Each row of a before or after table is a point. The points were changed in one or more steps. Then noise was added and the rows were shuffled. The steps act on how far a point lies along the listed directions, d1 being the first. Write out the steps. A step turns or swaps two directions, mirrors them in a line or flattens them onto one, adds a multiple of one to another, or multiplies one. Angles are multiples of 10 degrees, from the lower direction toward the higher: turns from -170 to 170, lines from 10 to 170 but not 90. Use the fewest steps. Two steps may share a direction if one is a turn and the other turns, adds or multiplies; they go together, in the order done. Otherwise the lowest direction goes first.
(in the rows, 100 means zero)

Directions:
(1): 148, 114, 150
(2): 143, 52, 72
(3): 128, 149, 58
Before (12 x 3):
95, 149, 111
44, 143, 110
39, 126, 131
88, 111, 120
66, 147, 96
97, 123, 183
66, 130, 92
59, 164, 121
129, 93, 71
84, 5, 121
54, 44, 153
103, 62, 72
After, 12 rows:
29, 78, 70
65, 117, 61
38, 104, 60
92, 100, 56
52, 93, 37
107, 116, 141
87, 89, 86
61, 46, 149
91, 19, 63
66, 114, 71
89, 62, 185
130, 126, 115
Steps: swap d1 and d2

Directions:
(1): 104, 66, 79, 195, 89, 55, 92, 100
(2): 58, 107, 78, 83, 148, 69, 18, 82
Before (8 x 8):
135, 110, 111, 129, 48, 108, 165, 133
97, 127, 87, 50, 106, 126, 99, 104
129, 74, 76, 192, 64, 70, 132, 133
87, 125, 97, 92, 130, 103, 79, 112
93, 122, 118, 75, 104, 103, 98, 97
66, 94, 67, 100, 119, 63, 70, 80
81, 153, 111, 5, 134, 143, 69, 109
84, 80, 73, 106, 120, 77, 56, 86
After, 8 rows:
120, 91, 83, 180, 64, 61, 114, 125
81, 108, 65, 87, 121, 88, 58, 94
53, 130, 78, 70, 155, 88, 8, 94
88, 120, 95, 35, 95, 120, 131, 90
106, 102, 103, 42, 99, 131, 114, 99
149, 88, 100, 145, 45, 110, 180, 144
88, 131, 100, 82, 126, 115, 88, 114
88, 114, 107, 102, 113, 81, 82, 91
Steps: mirror d1 and d2 in the line at 130 degrees

Directions:
(1): 91, 46, 91, 155, 85, 108, 103, 83, 139, 145, 116, 101, 176, 54
(2): 68, 123, 90, 73, 96, 60, 92, 140, 93, 101, 147, 68, 79, 5
Before (10 x 14):
104, 99, 107, 98, 100, 107, 112, 91, 89, 84, 91, 115, 83, 142
110, 109, 97, 96, 92, 104, 102, 86, 88, 92, 101, 102, 79, 124
105, 104, 100, 87, 102, 111, 102, 88, 93, 90, 90, 125, 96, 132
127, 99, 96, 108, 104, 123, 109, 83, 117, 94, 63, 119, 98, 151
102, 83, 92, 127, 86, 95, 102, 102, 118, 122, 111, 88, 126, 51
90, 91, 95, 107, 97, 88, 100, 102, 100, 103, 106, 92, 102, 76
108, 88, 103, 108, 108, 123, 83, 96, 120, 103, 79, 112, 114, 113
97, 97, 99, 104, 91, 99, 86, 97, 107, 87, 107, 97, 112, 115
68, 82, 81, 127, 77, 92, 102, 108, 129, 138, 140, 77, 147, 15
106, 93, 96, 110, 79, 94, 101, 104, 105, 115, 108, 91, 116, 96
After (10 x 14):
112, 103, 96, 101, 91, 105, 102, 82, 91, 96, 98, 103, 86, 127
102, 102, 108, 94, 100, 106, 112, 94, 88, 81, 93, 113, 79, 140
100, 118, 101, 76, 113, 105, 78, 119, 104, 86, 93, 98, 79, 95
64, 98, 80, 110, 79, 83, 98, 120, 121, 127, 146, 72, 127, 6
117, 134, 96, 72, 108, 101, 103, 107, 96, 73, 78, 105, 54, 129
93, 103, 98, 96, 92, 93, 85, 104, 101, 84, 111, 93, 101, 110
103, 107, 95, 96, 82, 87, 100, 115, 98, 107, 113, 87, 99, 88
105, 110, 97, 80, 104, 107, 102, 93, 91, 86, 92, 124, 89, 128
96, 102, 92, 106, 89, 82, 100, 118, 109, 111, 120, 81, 102, 42
91, 88, 94, 113, 95, 93, 100, 97, 102, 107, 106, 94, 106, 78
Steps: swap d1 and d2

Directions:
(1): 158, 117, 88, 82, 74, 107, 170, 85, 114, 134, 113, 87, 102, 86, 55, 120, 155, 118, 91, 133, 153, 80, 161, 104
(2): 110, 118, 110, 93, 105, 110, 104, 121, 119, 118, 106, 60, 80, 5, 138, 114, 112, 115, 103, 124, 29, 87, 99, 29
Before (12 x 24):
125, 106, 98, 93, 96, 100, 121, 91, 106, 117, 101, 102, 113, 102, 72, 94, 114, 104, 100, 127, 99, 94, 111, 108
86, 82, 107, 103, 112, 81, 87, 89, 80, 65, 85, 139, 102, 169, 78, 103, 89, 79, 99, 80, 140, 114, 97, 149
85, 81, 95, 105, 86, 90, 119, 97, 93, 105, 78, 107, 97, 166, 67, 108, 89, 95, 81, 104, 153, 100, 110, 143
78, 93, 83, 115, 90, 103, 81, 93, 87, 76, 96, 120, 124, 173, 91, 78, 89, 80, 111, 71, 129, 111, 77, 156
161, 133, 97, 83, 76, 101, 177, 109, 118, 156, 123, 77, 98, 24, 72, 119, 172, 121, 94, 154, 93, 87, 160, 71
63, 94, 106, 112, 102, 89, 91, 106, 101, 86, 102, 108, 112, 121, 128, 94, 71, 97, 102, 98, 97, 114, 71, 118
116, 130, 91, 99, 84, 96, 150, 94, 112, 110, 108, 100, 93, 79, 90, 104, 139, 117, 102, 114, 111, 92, 122, 94
73, 102, 80, 117, 108, 96, 77, 83, 79, 91, 87, 148, 112, 190, 74, 84, 74, 86, 107, 80, 132, 119, 82, 151
71, 73, 111, 116, 94, 96, 65, 100, 86, 76, 96, 135, 114, 144, 100, 90, 72, 85, 88, 68, 117, 113, 71, 130
112, 121, 90, 78, 94, 86, 141, 97, 116, 158, 121, 77, 73, 22, 111, 120, 130, 111, 82, 144, 74, 86, 140, 39
141, 114, 108, 92, 84, 125, 147, 92, 124, 123, 109, 61, 79, 19, 93, 113, 152, 113, 98, 138, 73, 90, 142, 52
116, 91, 88, 97, 99, 115, 106, 96, 90, 90, 80, 132, 119, 174, 55, 97, 99, 97, 91, 86, 159, 106, 109, 137
After:
90, 92, 95, 105, 112, 117, 77, 107, 91, 80, 75, 127, 111, 155, 86, 94, 78, 90, 97, 77, 118, 106, 80, 117
137, 131, 105, 91, 85, 102, 145, 123, 117, 147, 120, 76, 90, 5, 109, 117, 150, 119, 97, 141, 49, 92, 127, 50
74, 75, 110, 115, 90, 93, 75, 99, 88, 77, 95, 142, 116, 145, 92, 88, 79, 85, 90, 65, 127, 115, 77, 135
113, 100, 102, 95, 101, 102, 108, 101, 103, 109, 99, 100, 110, 92, 89, 95, 102, 101, 103, 124, 75, 98, 100, 96
73, 94, 101, 107, 95, 94, 109, 100, 99, 88, 101, 109, 122, 133, 114, 93, 80, 99, 99, 103, 113, 110, 84, 127
71, 91, 89, 116, 94, 102, 78, 92, 88, 72, 94, 118, 122, 167, 96, 79, 85, 80, 111, 67, 121, 109, 76, 156
100, 129, 96, 105, 91, 97, 132, 103, 111, 101, 104, 94, 94, 65, 110, 98, 128, 119, 107, 106, 83, 95, 106, 80
63, 101, 83, 118, 115, 98, 66, 85, 76, 87, 90, 147, 107, 183, 88, 83, 67, 84, 105, 80, 121, 120, 74, 148
73, 75, 112, 106, 115, 80, 74, 91, 76, 62, 81, 138, 99, 159, 92, 103, 81, 79, 104, 76, 119, 115, 81, 143
62, 77, 103, 106, 96, 85, 94, 111, 95, 97, 77, 103, 93, 152, 92, 102, 70, 91, 84, 97, 120, 107, 92, 123
131, 110, 112, 92, 93, 128, 139, 99, 127, 120, 103, 58, 77, 14, 99, 113, 145, 114, 99, 138, 64, 94, 133, 45
103, 120, 90, 82, 96, 86, 139, 99, 116, 159, 121, 82, 70, 26, 113, 119, 126, 107, 79, 141, 65, 87, 138, 36
Steps: flatten d1 and d2 onto the line at 60 degrees
